Each point is reached from the start by the listed moves, each made once or not at all, plus a little noise. Is the number of moves made odd or even? Then give how often each move was made.
In the rows, zero is written as 100.

Moves:
(1): [79 146]
(2): [71 99]
Start: [108 124]
Points:
[58 169] -> even (1, 1)
[78 123] -> odd (0, 1)

Moves:
(1): [85 157 125 153 102 100]
(2): [68 111 70 74 91 81]
(3): [89 85 80 135 53 141]
Start: [105 95 126 99 103 105]
Points:
[47 150 101 161 49 127] -> odd (1, 1, 1)
[58 164 121 125 94 85] -> even (1, 1, 0)
[79 137 131 186 57 146] -> even (1, 0, 1)
[94 80 105 135 57 146] -> odd (0, 0, 1)

Moves:
(1): [69 135 110 107 161 139 154 97 75]
(2): [96 140 89 113 73 119 81 125 102]
(3): [105 108 129 103 103 115 75 122 134]
(4): [136 117 80 152 64 108 94 84 96]
(5): [99 75 82 110 106 62 98 103 100]
(6): [124 140 62 99 133 95 152 79 75]
Start: [95 122 103 74 76 108 88 98 118]
Points:
[123 144 76 85 117 80 115 102 127] -> odd (0, 0, 1, 0, 1, 1)
[91 140 76 97 53 87 66 126 120] -> even (0, 1, 0, 0, 1, 0)
[156 180 45 126 73 112 132 62 91] -> even (0, 0, 0, 1, 0, 1)
[148 195 17 150 52 92 112 89 90] -> even (0, 1, 0, 1, 1, 1)
[65 179 112 106 116 143 94 144 128] -> even (1, 1, 1, 0, 1, 0)

Moves:
(1): [94 93 86 54 117 105 100 107 77 77]
(2): [101 76 103 101 111 106 108 106 103 96]
(3): [124 99 89 102 56 137 51 66 112 111]
(4): [72 113 139 90 63 84 93 105 173 115]
(5): [115 157 127 39 70 116 141 105 84 104]
(6): [89 72 110 112 126 42 125 94 112 108]
(7): [119 70 64 138 85 102 83 115 107 83]
(8): [119 111 82 86 137 125 103 85 64 71]
Start: [126 114 108 96 90 116 121 110 82 95]
Points:
[122 121 138 31 53 66 161 135 133 85] -> odd (1, 0, 0, 1, 1, 1, 1, 0)
[133 51 67 102 115 63 128 126 78 63] -> odd (1, 0, 0, 0, 0, 1, 1, 0)
[167 156 93 5 18 183 92 97 99 58] -> even (1, 0, 1, 1, 1, 0, 1, 1)
[106 54 109 65 145 70 151 120 76 77] -> odd (1, 1, 0, 0, 0, 1, 0, 0)
[117 74 88 74 120 82 126 112 117 44] -> odd (1, 0, 0, 1, 0, 1, 1, 1)
[141 82 96 112 84 135 104 117 130 62] -> even (0, 1, 0, 1, 0, 0, 1, 1)

Moves:
(1): [105 101 90 97 114 120 62 94 107 116 99 105 127]
(2): [78 84 93 98 81 66 95 92 108 103 100 112 84]
(3): [102 101 86 86 88 114 115 124 91 95 106 104 96]
(4): [108 91 107 97 109 92 96 90 125 107 127 85 89]
(5): [68 131 105 86 77 112 81 88 102 113 140 95 122]
(6): [91 123 95 118 115 105 100 86 104 78 94 93 94]
(7): [95 94 94 92 84 108 92 101 112 110 99 88 87]
(8): [115 128 87 82 121 96 110 105 96 101 91 112 98]
(9): [73 93 108 79 108 99 118 119 97 94 86 68 114]
(10): [108 96 102 99 87 88 112 90 80 97 108 103 104]
(11): [95 94 97 78 101 117 102 97 88 99 115 103 80]
Start: [94 98 89 75 99 104 101 80 93 95 100 107 107]
Points:
[57 141 76 11 88 127 75 76 89 125 121 77 161] -> even (1, 0, 0, 0, 1, 0, 1, 1, 1, 1, 0)
[54 171 64 22 108 141 98 83 73 91 124 85 163] -> odd (1, 0, 1, 0, 1, 1, 0, 1, 1, 1, 0)
[64 86 80 17 97 135 138 117 71 86 107 83 97] -> odd (0, 0, 1, 0, 0, 0, 0, 0, 1, 0, 1)
[31 94 79 64 89 83 106 76 114 82 78 68 87] -> even (0, 1, 0, 0, 0, 1, 1, 0, 1, 0, 0)
[57 98 61 22 105 94 76 90 114 120 76 92 116] -> odd (1, 1, 0, 0, 0, 0, 1, 1, 1, 0, 0)
[14 149 57 5 101 127 60 60 109 110 125 81 114] -> even (1, 1, 0, 0, 1, 1, 1, 1, 1, 0, 1)

Moves:
(1): [100 109 98 103 110 85 98 135 96 105 92 143]
(2): [92 96 139 106 116 131 71 83 99 103 97 102]
(3): [88 103 109 96 99 93 81 104 104 119 97 108]
(4): [117 117 141 116 105 104 82 109 101 91 67 82]
(5): [119 93 87 102 112 105 87 93 87 76 92 102]
(6): [126 52 86 114 97 101 122 101 87 97 100 78]
(7): [73 85 83 120 85 75 97 99 103 90 94 118]
(8): [101 103 132 85 104 134 105 98 86 90 73 116]
(9): [75 110 93 104 84 116 96 102 122 120 92 113]
(10): [137 64 79 74 120 72 116 107 131 101 86 112]
(11): [57 102 90 101 100 111 99 136 103 99 113 84]
(12): [106 115 120 88 143 100 91 92 88 114 87 112]
Start: [98 101 92 108 115 94 82 99 98 123 110 91]
Points:
[104 72 74 118 176 97 79 158 60 113 94 110] -> odd (1, 0, 0, 0, 1, 1, 0, 0, 0, 0, 1, 1)
[66 78 134 117 179 116 44 151 75 159 96 119] -> even (1, 1, 1, 0, 0, 1, 0, 0, 0, 0, 1, 1)
[159 38 177 101 155 129 59 102 107 124 30 91] -> even (0, 1, 1, 1, 0, 1, 0, 1, 0, 1, 0, 0)
[53 114 120 105 131 119 71 89 98 137 56 152] -> even (0, 0, 0, 0, 0, 0, 1, 1, 1, 0, 0, 1)
[134 5 72 101 120 76 122 104 106 101 63 116] -> even (0, 0, 0, 0, 0, 1, 1, 1, 0, 1, 0, 0)
[38 131 134 133 157 63 31 174 94 141 60 139] -> even (1, 0, 1, 1, 0, 0, 1, 0, 0, 0, 1, 1)

Moves:
(1): [100 108 76 85 97 86 109 97 141 87 105 101 87 98 122 134 120 92 107 116]
(2): [118 114 76 99 77 91 111 114 123 100 96 86 95 96 111 111 114 87 86 113]
(3): [98 93 112 122 102 117 92 92 89 117 101 109 100 108 91 114 108 100 101 116]
(4): [85 125 91 101 95 75 126 113 103 94 98 81 113 52 95 67 92 100 95 120]
(5): [103 103 114 113 106 110 85 100 93 91 98 101 106 109 89 87 96 87 100 96]
(6): [103 90 92 109 97 93 102 97 93 98 84 92 88 98 89 100 97 92 111 81]
(7): [118 110 93 91 108 74 114 113 92 86 93 105 81 92 96 103 74 105 105 99]
(8): [100 82 91 106 91 105 115 97 94 101 95 86 124 92 126 97 103 92 108 113]
(9): [87 108 120 117 95 118 88 82 90 99 97 97 112 107 87 106 97 107 96 112]
(10): [81 109 123 84 84 103 95 111 83 103 114 103 110 102 96 95 97 93 109 107]
(11): [100 111 120 114 81 88 105 106 133 100 100 96 115 86 93 98 89 95 90 121]
(12): [100 126 112 91 111 81 106 101 95 100 107 104 118 94 73 93 89 101 98 93]
(13): [80 105 107 97 100 94 97 92 96 102 107 104 94 123 108 104 94 101 85 95]
(14): [117 95 73 80 124 85 109 103 84 85 95 83 68 115 92 81 96 112 135 90]
(15): [111 103 97 92 92 87 98 90 105 95 96 115 96 99 93 98 103 93 91 108]
(16): [96 127 120 81 106 96 98 93 103 118 108 91 104 75 95 75 81 102 98 108]
(17): [97 78 82 90 119 87 97 110 85 98 103 77 88 72 94 99 101 105 105 105]
(18): [95 105 127 105 99 100 108 100 100 98 101 100 103 85 104 106 118 106 92 123]
Start: [85 88 87 131 82 85 71 66 93 109 92 116 78 74 81 86 70 100 92 95]
Points:
[71 106 107 98 116 31 89 31 38 102 87 65 72 35 43 45 51 109 110 126] -> even (0, 0, 0, 0, 0, 1, 0, 1, 1, 0, 0, 1, 1, 1, 1, 1, 1, 1)
[58 109 85 126 69 15 93 77 115 98 97 89 84 5 63 52 50 93 58 145] -> odd (0, 0, 0, 1, 0, 0, 0, 0, 0, 0, 1, 0, 1, 0, 1, 0, 1, 0)
[95 158 136 110 40 32 107 61 96 105 85 70 111 20 42 44 55 79 108 164] -> odd (0, 1, 0, 0, 0, 1, 0, 1, 1, 1, 1, 1, 0, 1, 1, 1, 0, 1)
[112 122 68 76 104 24 108 100 41 116 105 60 69 19 56 52 34 97 139 139] -> odd (0, 1, 1, 0, 0, 0, 1, 1, 0, 1, 0, 1, 0, 1, 0, 1, 1, 0)
[82 117 73 118 87 28 85 76 118 82 91 84 59 49 71 120 100 71 78 118] -> even (1, 1, 0, 0, 1, 1, 0, 0, 0, 0, 0, 1, 1, 0, 0, 0, 1, 1)
